Every row gives one point. Each table stands for the endless flat space through its points: a line for two points, a plane for three, and so on. The two share one point or none. Which?
(in the rows, 128 means zero)

First (2 x 4):
[[165 130  96 125]
 [158 120 106 123]]
Second (2 x 4):
[[143 109 108  98]
 [164  97 111 122]]
They share: no point

First (3 x 8):
[[137 151 104 131 155 133 114 181]
 [105 136 138 148 158 110 101 146]
 [115 157 118 141 143 117 112 165]]
Second, 3 rows:
[[ 95 131 134 154 159 111  93 187]
 [109 153 110 127 157 111 110 175]
 [123 127 134 152 163 127  99 163]]
They share: [123 139 122 139 161 123 106 163]

First (2 x 12):
[[158 155 153  98 124  70  89 169 134 101 110 133]
 [166 139 117 114 148 110 105 141 178 133 114 133]]
Second (3 x 12):
[[160 140 115 115 145 106 103 152 156 119 109 127]
 [166 136 145 123 159 110 113 166 178 121 131 129]
 [158 147  96 102 128  96  91 134 145 123  91 131]]
They share: [164 143 126 110 142 100 101 148 167 125 113 133]

First (2 x 18):
[[124 184 113 119 116  77 130 154 154  89 104 138 122 164  95 117  93 102]
 [132 176 104 114 112  81 135 159 155  93 111 134 115 157  97 109  96  97]]
Second, 3 rows:
[[173 167  92 109  92  76 139 155 147  82 108 129  96 145 116 107 100  88]
 [153 151  76 117  84 112 155 167 179  98 144 141 116 137  92  71 132  60]
 [134 167  98  88 110 103 157 194 153 115 141 117  78 160  83  86 103  97]]
They share: no point

First:
[[120 130 112 114 123 130 112  99 182 147 116 127  97 105 153 106 130 158
  113 146 167 139 154 152]
 [109 124 116 105 125 124 129  96 180 163 122 140 107 100 156 116 133 162
  107 140 161 143 149 157]
 [ 94 133 159 150  94 112 121 118 120 146 148 138  99 104 148 115 188 135
  109 121 128  81 153 139]]
Second (3 x 24):
[[114 117 121 122 110 130 118 100 167 131 116 144  88 120 164 127 143 154
   94 132 155 117 146 155]
 [108 131 131 126 124 127 119 113 160 134 120 133 102 104 156 112 143 156
   97 135 144 120 143 136]
 [101 140 141 134 130 129 111 122 158 145 130 125 110  95 146 102 153 152
  106 137 137 117 142 126]]
They share: no point

First, 3 rows:
[[109 138 181 147  85 139 112 106 151 131  90 162 100 146 130 141 152 118
   84  94 146 146 145 169]
 [123 155 190 146  88 141 109 108 159 137  77 171  85 151 128 131 139 127
   75 105 140 147 141 158]
 [144 185 184 164 118 144  88 117 150 143  59 186  55 172  98 110 115 154
   66 120 149 153 114 128]]
Second, 2 rows:
[[104 127 158 154 107 147 131  99 120 140  86 179  89 161  97 159 151 108
   84  95 147 142 118 153]
 [ 94 152 168 174 112 112  76 124 145 130 111 129 119 146 137 114 131 153
   89  80 157 137 133 183]]
They share: no point

First, 3 rows:
[[159 164 144  95 136 140 139  60 142 117  74 153 102 151 150 119 132 192
  180 108 105 157  41 149]
 [105 140 180 125 148 146  79  84 136  75 116 201 144 157 114 101  96 174
  126 144 171 205  89 107]
 [107 132 127  85 117 133 129 107  99 136  85 137 138 144 107  75  94 148
  158  91 158 161 115  98]]
Second (3 x 24):
[[ 70 163 129 104 150  92 169 111  89 110 113 188 117 133 110  77 105 151
  148  59 178 171 123 144]
 [ 77 160 125 101 143 101 161 104  95 116 107 180 121 141 108  79 110 158
  145  69 167 171 114 136]
 [167 110 150  71 118 176  76  69 150 131  47 120 156 146 113 119  85 158
  160 154 122 186  44  51]]
They share: no point

First (4 x 24):
[[154 170 167  84 136  76 160  91 106 154  58 177 107  86 134  97 196 178
  133 160 143 151 196 187]
 [131 128 111  94 153 100 119  88 143 167  76 151 144 118 149 115 145 148
   93 199 140 175 145 202]
 [172 186 165 101 112  80 155  82  90 172  54 189 115  92 146  88 193 173
  142 173 162 126 211 207]
 [122 144 139  92 162  84 182  87 112 114 104 151  79  82 158 101 172 168
  155 144 169 151 156 149]]
Second (4 x 24):
[[182 113 135 136 159  99 186 102 116 108  89 124 141  81 130 100 115 209
  122 199 141 149 144 199]
 [ 96 151 111  60 187 113 152 102 138 122  91 194  67 119 188  90 171 147
  132 167 187 209 114 157]
 [116 131  99  88 155 145 184  82 106 162 131 154  83  79 168 114 171 183
  128 207 151 189 154 153]
 [154 136 141 101 192  77 156 121 146  74  55 171 115 121 157  76 122 172
  127 163 180 178 103 197]]
They share: [121 132 123  92 163  92 155  88 129 133  96 147 106  98 155 109 157 158
 127 167 156 165 145 168]

First:
[[167 104  70 153 183 159 129 104 119 129  96 129  66 115 111 110 116 118
  123 151 100  99 115 112]
 [169 102  59 162 190 158 132  93 116 134  90 121  56 110 105 115 118 117
  127 147  92  90 113 101]]
Second (3 x 24):
[[209 118 103 131 190 151 107 127 143 147  96 136  70 123 159 113 147 127
  166 199  95 127 125 135]
 [147 110 102 115 157 165 127 140 119  97 102 139  96 109 105 114 110 140
   97 137 110 107 101 118]
 [141  95  66 169 166 165 133 104 116 124 129 163  87 151 114  66  80  83
   91 152 146 122 140 157]]
They share: [163 108  92 135 169 161 123 126 125 119 108 145  86 125 123 100 112 120
 115 159 116 117 119 134]

First (4 x 24):
[[148 121 135 126 118 115 171 173 117 172 174 157  95  87 127  85 119 148
  139 168 156 153 113 164]
 [151  96 148 133  77 160 151 132 140 138 142 204 143  58  79 122 134 174
  107 151 212 162 114 115]
 [134  64 122  71 129 104 174 169 155 147 141 131 134 120 116  78 157 172
  142 154 132 133 110 123]
 [147  66 115  79  56 170 168 100 137 135 112 164 120 105  60 148 153 167
   90 135 161 184  99 127]]
Second, 4 rows:
[[125  44 131  86 120 109 178 130 121 134 118 168  81 110 125  38 156 171
  133 149 122  97 121 101]
 [150  52 115  51 102 160 131 135 124 148 157 184 104  32 128  64 177 133
   79 153 195 146 102 127]
 [146 138 143 144 120  98 187 199 161 166 167 129 160 130  95 133 107 182
  170 166 151 170 113 156]
 [154  98 159 108 144 114 147 191 141 190 183 149 168  90  83 121 139 186
  150 170 191 194 133 176]]
They share: [142  89 132 102 115 119 168 163 140 153 152 155 124  96 112  89 140 165
 134 158 157 145 112 134]

First:
[[ 84  98 144 161 167 158 102 131 107  82 116  91 103 145 103 140 166 154
  134 128 130 114 136 137]
 [ 68  94 146 163 161 180 116 139 127  72 120  81 115 155 119 132 186 154
  120 126 146 112 144 141]]
Second:
[[ 94 115 108 187 191 127 108 139  87  54  96 101  90 128 102 144 169 170
  156 142 124 127 161 119]
 [ 99 141 185 171 194 166  46 126  81  80 111  75  69 134 129 183 152 135
  151 102  99 114  84 150]
 [102  85 112 175 154 104 111 115  98  67  74 113 106 167  88 146 114 136
  158 152  96 119 138 121]
 [102 121 148 177 181 139  76 124  86  70  94  90  82 146 115 168 141 138
  157 125  99 118 113 135]]
They share: no point

First:
[[139 148 137 156 163  87 144 146 137 134 137 149 133  99 150 134 135 158
  102 112 101 105 117  94]
 [133 160 155 154 193  83 162 160 153  98 121 167 101  47 146 130 157 144
  110  66  95 141 107  92]
 [156 148 112 132 156 120 132 156 135 156 130 156 141 142 194 132  84 137
  108 124 124  79 117  74]
 [169 170 111 135 161  98 117 119  83 178 102 129 173 138 172 146 111 174
  110 139 117  85 128 115]]
Second:
[[144 156 140 140 193 127 120 140 123 121 143 122 125 138 175 168 109 178
  116 121  98  97 140  86]
 [148 156 108 132 125  79 148 164 127 169 119 174 129  66 155  96 129 106
   96  97 102  97  80 106]
 [131 174 106 120 124  81 147 150 128 167 119 181 130  66 144  98 140 106
  105 101  95  95  87  99]]
They share: no point

First:
[[160 113 153 125 175 139 142 125 116  89 130 115 134 119 120  94 113 139
  192  99 104  62 112 112]
 [153 139 153 189 213  63 190 170  66 163 159 134  66  84 156 148 179  66
  220  92 108  80 157 103]
 [163 131 201  61 109 169 190  92 147  63  95  61 191  45 114  37 115 199
  172  68 138  83 109 140]
 [159 162 152  79 154 189 134 101  97 102  91  96 178  74  50  92  71 149
  136 127 122  99 151 176]
 [252 167 107  85 144 183 106 160  80  85  74 116 183 139 101 103 164  79
   77 101 105 128 187 180]
 [122 140 147 180 224 101 163 164  39 183 146 134  78  79 107 166 121  52
  207 122 106  83 182 145]]
Second (4 x 24):
[[198 127 157 138 157 191 175 131 121 111 125  97 163  56 102 124  89 104
  176  88 143  90  91 113]
 [202 124 160 154 150 193 198 122 135  90 117  85 170  63 118 115  90 113
  179 105 152 106  81 109]
 [183 133 178 111 154 179 151 146 106 117 131 118 133  47  90  94 110  83
  146  58 119  60 115 137]
 [138 131 153  85 175 113 122 162  47 142 109 114 129 105 116 107 158 102
  171  76  88  74 214 179]]
They share: [165 128 161 116 161 147 159 144  88 113 111 101 144  87 120 102 132 106
 170  89 115  88 156 151]

First (4 x 24):
[[107 152 123 183 104 116 111  84 124 109 161 174 188 122 114 162  81 154
  141 174 169 107  95 118]
 [160 162 141 140 113  57 110  96 169 161 163 155 126  96 142 176 120 161
  120 157 151  83  72  97]
 [ 88 214  97 160  99 143 126  88 107  97 117 177 176 114 148 142 138 213
  162 185 205 101 150  69]
 [157 142 133 163 129  71  81 124 149 139 186 129 143 117 139 187  96 144
   96 164 124 122  60 108]]
Second:
[[153 149 111 192 117 117 104  88 153 154 169 136 117 104  93 195 130 156
  113 187 183 113  98 120]
 [120 156 116 158  97  88 113 100 143 132 153 159 156 113 138 156 106 151
  125 158 158 101 103 102]
 [129 149 113 168  97  91 108 100 151 138 159 148 145 116 129 163 116 146
  119 161 159 109 108 110]]
They share: no point

First (3 x 24):
[[131 129 164 112 162 144 133  95 107 122 107 117 139 126 159 163 112 127
   86 108  89 159 116 122]
 [ 98 127 143  91 175 129 111  87 108 133 125 133 108 131 171 177 130 139
   78  93  74 180 102  96]
 [135 146 171  98 167 142 124  79 130 137 101 100 140 129 155 149 106 116
   63 106  80 159 102 112]]
Second (5 x 24):
[[140 174 139 127 155 141 122 101 106 139 107 160 115 147 189 183 147 115
  124  73 101 112 118 108]
 [109 127 133 112 208  74 131  40  33 108 122 118  73 127 176 181 144  87
   55  97  80 153 148 132]
 [143 111 179 103 150 180  80 129 106 108  63 104 111  87 124 156 155  84
  132  82  61 165 174 149]
 [130 149 156 105 182 114  94  71  64 110  97 141  65 119 163 180 174  65
   90  68  77 136 154 126]
 [144 115 152 137 156 164 194 115 104 136 141 121 201 143 165 158  62 195
   82 138 141 150  86 124]]
They share: no point
